Every row gives one point. Each table stands for the endless flat space through its points: a line for two points, a plane for three, and so on. The two share one point or none. Which?
In the rows, 128 means zero.

First:
[[144 168 152]
 [104 132 132]]
Second:
[[125 156 134]
 [126 162 126]]
They share: [124 150 142]

First (2 x 6):
[[130  97 132 105 122 153]
 [125 112 137 145 172 138]]
Second, 2 rows:
[[121  96 127 115 148 139]
 [107  82 113 103 160 123]]
They share: [128 103 134 121 142 147]

First, 2 rows:
[[122 154 102 107 127 145 155 153 137 117 135]
 [126 154 108 103 109 135 135 165 137 113 127]]
Second, 2 rows:
[[129 158 115 111 120 136 144 156 131 115 123]
 [139 166 135 123 124 128 142 150 119 115 107]]
They share: [124 154 105 105 118 140 145 159 137 115 131]

First, 3 rows:
[[105  79 126 148  99  88 154 173 160 165 108 167  84 142]
 [103  85 131 146 104  96 163 178 169 166  99 174  93 133]
 [ 97 121 160 128 123 134 176 173 178 149  88 175 134 120]]
Second:
[[100 100 169 107  99 151 146 150 159 153 114 146 121 143]
 [113 142 177 118 137 144 178 126 124 113 127 171  97 129]
 [ 96 172 161 135 163 107 162 174 155 145  86 190 145 127]]
They share: no point

First (2 x 20):
[[128 137 155  98 100 154 144 104 154 131 150 155 161 141 106  98 166 115
   98 118]
 [131 129 151  98 108 147 147 100 156 136 156 160 161 149 104  95 164 107
   96 118]]
Second (2 x 20):
[[134 115 142  90 124 146 149  89 163 147 159 172 168 147 100  97 159 104
   85 117]
 [134 109 137  82 132 152 148  82 168 153 156 179 175 137  98 102 156 109
   76 116]]
They share: [134 121 147  98 116 140 150  96 158 141 162 165 161 157 102  92 162  99
  94 118]

First, 2 rows:
[[145 123  82 161 102 125 108  97 150 134 138  93 129 115 139 168 149 128
  152 114 174 108 159 127]
 [138 121  89 152 101 132 112 102 149 136 137  99 128 123 142 160 154 133
  147 109 166 102 160 133]]
Second (2 x 24):
[[139 121  71 130 124 156 105  89 145 121 131 128 127 154 170 164 162 125
  147 117 162  89 168 142]
 [119 113 107 142  84 132 141 117 165 145 151  92 123 118 134 132 154 153
  135  77 166 101 164 134]]
They share: no point

First (2 x 24):
[[189 105 144 158 146 132 127 173 139 100 110 104 158 159 123 111  72 113
  128  80 153 189 165 127]
 [149 150 159 123 101  87 157 128  99 110 125  99 168 149 153  86 122  78
  143 120 148 144 135  97]]
Second (2 x 24):
[[185 138 153 133 133 117 149 160 127  88 131 103 168 149 123  88  88 100
  157 104 140 172 159 119]
 [145 126 153 141 105  93 141 132 103 124 107  99 160 157 159 104 116  84
  117 104 160 152 135  99]]
They share: [165 132 153 137 119 105 145 146 115 106 119 101 164 153 141  96 102  92
 137 104 150 162 147 109]

First, 4 rows:
[[163 146 111 109  91 110 139 123 126 155 131 142 140 129 178  96 146 103
  115  90 132 124 147 160]
 [147 136 108 133 115 116 139 137 143 154 145 132 143 112 174 101 157  91
  109 111 138 138 131 145]
 [136 145  97 115 106 133 143 126 141 135 128  99 146 127 188 131 180  85
   94 131 134 145 110 155]
 [143 115 128 192 158 101 123 173 177 182 190 154 150  71 146  76 153  89
  121 114 162 142 137 115]]
Second, 2 rows:
[[146 126 118 130 115 133 142 118 133 154 148 132 156 107 195 109 158  98
   89 126 134 125 109 113]
 [145 126 117 137 116 125 139 126 139 158 152 131 156 108 185 105 162  99
   98 123 141 129 118 121]]
They share: no point

First (3 x 24):
[[ 76 123  92 127 139  81 122 136 146 130 105  86 155 130 134 116 201  74
  164 117 126  80 177  98]
 [105 150 108 127 166 111 136  94 116 123 111 100 134 151 147 169 148 106
  129  92  92 108 135  93]
 [127 120 116 151 136  99 116  82 176 169  75 104 152 109 185 167 150  98
  119 102 120  92 171 119]]
Second:
[[128 147  95 155 176 111 114 111 134 155 104  86 162 129 154 157 165  98
  148 103  82 101 165  82]
 [ 93 135  93 127 182  95 134  94 118 116  76  75 124 109 173 137 124  94
  114  96 103 120 147  94]
 [ 85 148 129 150 138 128 126 105 169 176 100 102 161 155 166 159 175 124
  171  81 153  62 168 137]
 [ 70 133  99 117 180  95 144  87 118 107  64  72 110 107 184 129 109 100
  108  87 126 119 141 110]]
They share: [106 132 107 136 148  99 125 100 146 142  96  98 146 130 158 155 162  95
 134 102 111  95 159 104]

First (5 x 24):
[[ 60 135 104 176 163 125 183 148 175 116 219  46 106 117 154 163 169 103
  149  58 162  77 152 141]
 [121 103 166 138 112 168  83 117 214 103 103 155 119  90  87 121 168 133
  116  93 171 116 121  62]
 [ 65  93 110 150  98 140 181  67 174 141 177 103 113 130 141 177 108 145
  162  91 177 100  83 142]
 [ 65 101 138 166 112 178 163 143 136 153 149 123 123 144  77 133 188 115
  146  59 147 170 135 148]
 [ 28  82 130 180 103 168 185  87 178 133 178 110 128 132 129 187 129 130
  158  63 186  98  91 140]]
Second (2 x 24):
[[ 90 121 129 159 105 140 183  97 166 140 172 103  99 148 112 135 133 130
  159  82 155 157 133 135]
 [ 91 116 124 152 105 140 176  96 164 142 168 105 102 142 114 139 134 133
  157  86 156 148 124 136]]
They share: [ 93 106 114 138 105 140 162  94 160 146 160 109 108 130 118 147 136 139
 153  94 158 130 106 138]

First (2 x 24):
[[171 132  99 158 126 115 139  94 122 116 125 136  98 168 137 126 112 140
  124 133 135 148 123 138]
 [135 148  67 174 122 115 103 134 114 148  97 128 126 140 113 122 152 176
  156 149 107 164 107 150]]
Second (3 x 24):
[[144 122  79 154 143 101 120 116 130 104 124 148  87 153 143 129 106 129
  144 141 134 146 109 131]
 [198 123  97 197  95 102 128 119  92 123 130 141 105 181  92 118 108 172
  144 109 131 149 114 166]
 [189 157 109 174  98 136 145  86 105 154 109 113 132 173 113 119 146 179
  114 131 119 161 134 156]]
They share: [162 136  91 162 125 115 130 104 120 124 118 134 105 161 131 125 122 149
 132 137 128 152 119 141]

First (3 x 24):
[[123 122 159 128 112 126  97 131 107 132  97 121 133 101 137 141 116 128
  131 103 126 159  78 116]
 [128 115 159 120 122 133 105 137 108 124  98 118 131 109 139 142 113 121
  122 103 122 165  74 112]
 [115 158 155 144 144  98 133 151 127 164 125 125 145 101 109 173 144 120
  143 131 142 175 114 144]]
Second:
[[ 75 163  98 135 116 164 141 147  45 137  58 112 146  52 120 153  86 131
  136 123 115 145 112 163]
 [140 132 203 125 113  61  59 109 162 142 142 113  93 117 125 172 153 157
  116 113 125 136  79  85]
 [ 87 161 123 150 143 139 116 122  76 129  71 140 149  64 131 141  95 137
  155 112 118 176  94 155]
 [107 137 137 145  99 138 119 146  86 156  86 126 161  84 128 137 116 118
  154 109 142 162  99 146]]
They share: [116 138 158 140 110 112  98 130 111 148 103 125 138  93 128 148 126 133
 143 110 134 157  91 127]

First (2 x 24):
[[123 146 143 131 170 135 110 132 104 153 136 129  84 123  91 128 169 164
  109 152  94 125 109 156]
 [ 78 156 128 116 120 180  85 122  84 153 126  99 124 113 136 128 149 139
   69 172  94  75 124 131]]
Second, 3 rows:
[[100 135 149 136 200 130 109 112 111 136 141 142  75  96 102 129 185 147
   90 198 111 117 102 137]
 [132 179 184 154 140 168  80 113 119 133  99 138 105 121 113 159 138 145
  104 168  88 152  76 101]
 [ 81 122 100 103 170 135 119 137  80 166 162 105  90 112 104 102 186 160
   83 162 103  68 145 182]]
They share: [105 150 137 125 150 153 100 128  96 153 132 117 100 119 109 128 161 154
  93 160  94 105 115 146]
